Each row of a before or after table is a point. The points were changed in one or more steps. Then noise was added and the rows were shuffled. The steps act on columns, c1 being the first. Name the steps. A step turns or swaps two columns, mirrors them in a line or flattens them onto one, adds a multiple of one to another, or multiplies or shifts one. Angles are multiples of 10 degrees, from the lower column toward the higher: turns from -170 to 170, lines from 10 to 170 but not 90. Use the fewest steps. Two steps may share a column if one is a turn and the other turns, adds or multiplies; they go together, in the order done. Otherwise the lowest column goes first.

Before (8 x 3):
[[ -8 -24  13]
 [ 24 -19  10]
 [ 17  -2 -19]
 [  4  24   1]
 [-16  14  23]
 [ -5  -8 -12]
 [ 26  -4  -7]
 [  3   5 -15]]
After (8 x 3):
[[ 27 -10   3]
 [ -1 -20 -14]
 [-12 -60   9]
 [  8  12 -14]
 [ 23  -5 -12]
 [-22  35  16]
 [  3  60   3]
 [ 19 -48  17]]
Steps: turn c1 and c3 by 20 degrees; multiply c2 by 2.5

Before, 11 rows:
[[  0 -39  -5  14 -48  25 -10   1]
 [-20 -10 -29 -15  -5   3 -24  -6]
 [ 25  -7   4  36   5  31 -50 -25]
 [-18   4  10  -9  18 -23  -1  14]
 [ -2  31  12 -15  -5   3   1 -18]
 [ 18  28  15 -30   7 -34   2 -38]
 [  6 -16   8 -24  33  -9   9 -18]
 [ -5   2 -50  11 -17 -22  13  20]
 [ -6 -45  10  50 -32  35 -53 -42]
 [ -2  11 -13 -11  15   8  10  -8]
 [-27   1 -12  -7   8 -15  31 -14]]
After:
[[-19  10   9  -8  18 -23   0 -10]
 [ -4  15 -50  11 -17 -21  13 -11]
 [  6  -7   7 -25  33  -9   9  22]
 [-20   0 -30 -12  -4   3 -24  10]
 [ 24 -19   6  35   6  31 -52  19]
 [  0  22  -5  14 -48  24 -10  34]
 [ -3 -12 -12 -10  17   9  11  -5]
 [-26 -11 -12  -7   9 -15  31   7]
 [ 19 -46  14 -30   7 -35   1  -5]
 [ -5 -15  11  50 -33  33 -52  59]
 [ -2 -30  13 -15  -4   2   1 -19]]
Steps: turn c2 and c8 by -120 degrees

Before:
[[ -6  21  16 -35 -13 -46  -8 -13  -2  14  19]
 [-13 -12  22 -14  19   4 -45  -6  17  22 -19]
 [  0 -19 -14 -28  40  -3 -28  11  -6 -24  25]
 [-21  14 -24   8 -28   2 -10  29 -24  -3 -31]
 [  5 -32  60  18 -25   4  21   7   3  -8  24]
 [-37   7  12 -23 -15   7 -11   4  21 -11 -20]
 [ 15   8  -8 -21  14  25 -21 -21 -23 -10   6]
 [-32   8 -44   8 -13 -21 -10   1   6   5  -2]
 [  6   0  26 -20  24 -34  -7  48  30  -9   8]
 [ -7  42   7  17  -2 -21  -8  17 -19 -15  20]
 [  7  -4 -26 -10   4   0 -16 -44  10 -17 -14]
 [-13  28   1 -24  21 -39  14  15  20  47  32]
 [ 24  -9 -50  -7 -11  25 -30 -22   2  -4  32]
 [ -9  15  -4  -1   8  15 -35  26 -16 -31   2]]
After:
[[  7   1  30 -21  12 -33  -5  46  28 -11   6]
 [ -6  44   2  18   1 -21  -6  17 -17 -16  19]
 [ 23 -12 -48  -7 -18  26 -29 -21   3  -4  32]
 [ -7  23   9 -34   4 -44  -6 -12  -3  15  18]
 [ -9  17  -1  -3   1  17 -36  26 -16 -30   2]
 [-15 -12  25 -15  11   2 -44  -7  15  24 -20]
 [-39   9   8 -22   0   7 -10   2  23 -10 -21]
 [-21  13 -30   8 -11   2 -10  30 -26  -1 -33]
 [-14  28   7 -23   2 -42  12  16  18  47  31]
 [-34   8 -42   8 -11 -22  -8   2   8   6  -4]
 [ -3 -19  -4 -29   0  -4 -26  10  -6 -25  27]
 [  3 -28  44  20  14   4  20   8   5  -9  22]
 [  6  -4 -23 -10  -6  -2 -15 -44  11 -19 -14]
 [ 17   8  -5 -25  -1  24 -19 -20 -22  -9   6]]
Steps: flatten c3 and c5 onto the line at 20 degrees

Before:
[[  2  -3  -5  -5 -17   2  -5  -3 -14  -8  11   6 -15  17  -4  -4  32 -30]
 [-32  17  32  60   6   2  -1 -14   2  24 -13 -33  -9  10 -12   8  19  33]
 [  7  -3  -4   6  -3  14  43   4   6  38 -12   4 -28   6 -12   0  -8 -29]
 [  8  -1  41 -13   6  -1  23  -5  41   0  -8  22   4  18   6  -6  -7 -31]
 [-27 -10  -1 -13 -28 -32  -5  17  12  11  29  10  -1  -4 -19  18  -6  20]
 [  4  -7  -4   6  11  13  -3  30   2   0 -16  -9  -7 -10  -2   6   8 -27]
 [-13 -13  -3 -19   8 -27  -4   2 -17   3  15 -16 -12   7  -5   2 -11 -13]
 [ 12  -6  46  -9   1  -6  19 -14  12  19 -12  21   0  14  -9  29  11 -16]
 [-38  -1  -1  16   6 -36  14 -14  -7   0   2  17   2 -28  -9   3 -11  -9]]
After, 9 rows:
[[ 18  -5  51  -9   1  -6   8  14 -17  -1 -12  22   0 -14  -9  29  10 -16]
 [ 10  18  41  61   6   1 -20   9  23  -1 -14 -33  -9 -14 -12   8  19  33]
 [ -7 -13   0 -19   8 -27   2   7  21   0  15 -16 -12   2  -6   1 -10 -14]
 [ 37  -3   4   5  -3  14  22   5 -10   0 -11   3 -28   4 -12   0  -7 -29]
 [-11  -2  -3  -5 -17   2   7  17   7   0  11   6 -14  -4  -4  -3  32 -30]
 [ -4  -6  -1   6  11  13  -1  -9  -4   0 -16  -9  -6  29  -2   5   8 -27]
 [ 33  -2  36 -13   6  -1 -11  18 -33   0  -9  22   4  -6   6  -6  -7 -31]
 [ 21  -1   5  16   6 -35  -8 -28  34   0   2  17   2 -14  -9   4 -11  -9]
 [  9 -10  12 -13 -28 -32 -26  -4  13   1  29  10  -2  17 -19  18  -7  20]]
Steps: turn c1 and c9 by -130 degrees; turn c1 and c7 by -60 degrees; add -0.7 times c15 to c3; swap c8 and c14; multiply c10 by 0

Before, 10 rows:
[[ -9 -11  -1 -21  13  -4   0   0  -7 -18   1  -8   0  -8   8  -2  -6   7
  -12  -1  -8   0  14   9  13  -5 -12  21   7 -15  27  20]
 [-11  10  -2  18   4   5   3  32  -7  14   2  10  -6  31   0  17 -15  11
  -15 -15   0   1  12  11   5  17 -14  10 -11  -1  13  10]
 [-12   6   2  -5 -14 -12  14   7  -9  15   0  10   5   0 -15   0 -12  -9
    3   6   9  -8  -6   4  -7   1   5  23   9   5  10 -16]
 [ 15  -2  -1  19  -7   7   8   6  -1   5   1  -2  33  -4  -5  -5   1  13
   -2   2   1  15  -4  14  12  -3 -14  13   9 -14 -10 -14]
 [ -7  -6  -4  21 -12   1  16  -1  -8  12   1   9  -6  -3 -10   3   7  -8
  -11 -12   2  37 -10  16  10   7  -9   7  11  -8  -4 -12]
 [ -4 -10  -1 -22 -15   9   5  21  -8  10   0 -18  -5  -6   4 -10  -4  13
   40 -15   7   0 -14  14   9   7 -12  -8  12  60  -8 -13]
 [  1   1 -14 -26  -4   9   0  -5  -6  11  11   4  -6   0   7  -2  11  11
   -4 -11 -15  -8  -3  14   5  -6 -13  17 -25  -3 -11   0]
 [ -2 -11  -2 -26 -12   8   3   7  -5   4   1   1  -5  -1 -21 -10   7  11
   -8 -18   7   4  -6 -17  -1  -4  36  10  -3  19  -1 -13]
 [ -9  -9  -4  13   5   7  16   7  -8   8   2   5   2  -7   5 -14  10   4
   -5   7   2   1 -14  12  -1  12 -12  18   2  28  21  -8]
 [ -7  -1  -2 -23  -8 -13   0   2  11   5   9  12   1   5   9  20   7  -3
  -12   4   8   5 -13  -5   2   4 -13  22 -11  -4   6  39]]
After, 10 rows:
[[ -3 -10   0 -24 -15  -4   6  22  -8   8  -1   3  -4  -7   4 -10  -5  14
   40 -11   6  -2  15  14  10  -3 -10  -8  12  60 -14 -15]
 [ -9  -7  -6  21 -13  -5  18   1  -5  11   1  28  -6   4 -11   4   8  -5
  -10 -11   2  38  10  16  12  -2  -9   6  11  -8  -6 -11]
 [-11   9   0  19   3  -5   4  33  -6  10   3  31  -5   3   0  17 -16  -4
  -14 -11   0   1 -13  12   6  -4 -14  10 -12  -1  22  10]
 [ -8  -9  -5  13   5   3  16   7  -7   5   2  26   3  -2   5 -14  10   7
   -3   9   1   1  13  13  -2  -1 -10  19   2  26  33  -8]
 [ -4 -13  -3 -26 -14  -5   5   5  -5   6   3  21  -4  -4 -22 -10   7   6
   -7 -15   4   3   6 -17  -2   1  34  11  -3  18  -4 -14]
 [ 15  -1  -1  20  -9   1   7   8  -3   4   2  18  32  -6  -3  -6   2  11
   -3   2   2  14   4  14  16   0 -13  13  11 -14 -18 -15]
 [-10 -11   0 -19  12   0   0   0  -5 -17   1  15   1  -5   8  -1  -7  10
  -13  -2  -8   2 -15   9  18   4 -12  21   8 -14  43  20]
 [  0   2 -13 -28  -3  -1  -1  -5  -6  11  10  23  -6  -5   7  -4  11   8
   -3  -7 -16  -8   3  13   5  -2 -13  18 -25  -5 -18   0]
 [ -6   0  -1 -23  -9   0   0   2  12   5   8  31   2   5   9  19   8  -6
  -13  -2  10   4  12  -6   2   0 -13  22  -9  -3  11  38]
 [-11   6   2  -5 -13   1  15   6 -10  15   0  30   5   5 -16  -1 -11  -6
    3   1   9  -6   7   3 -10  -2   6  22   9   7  14 -17]]
Steps: flatten c6 and c20 onto the line at 70 degrees; flatten c10 and c26 onto the line at 170 degrees; shift c12 by 20; flatten c14 and c18 onto the line at 120 degrees; multiply c23 by -1; multiply c25 by 1.3; multiply c31 by 1.6
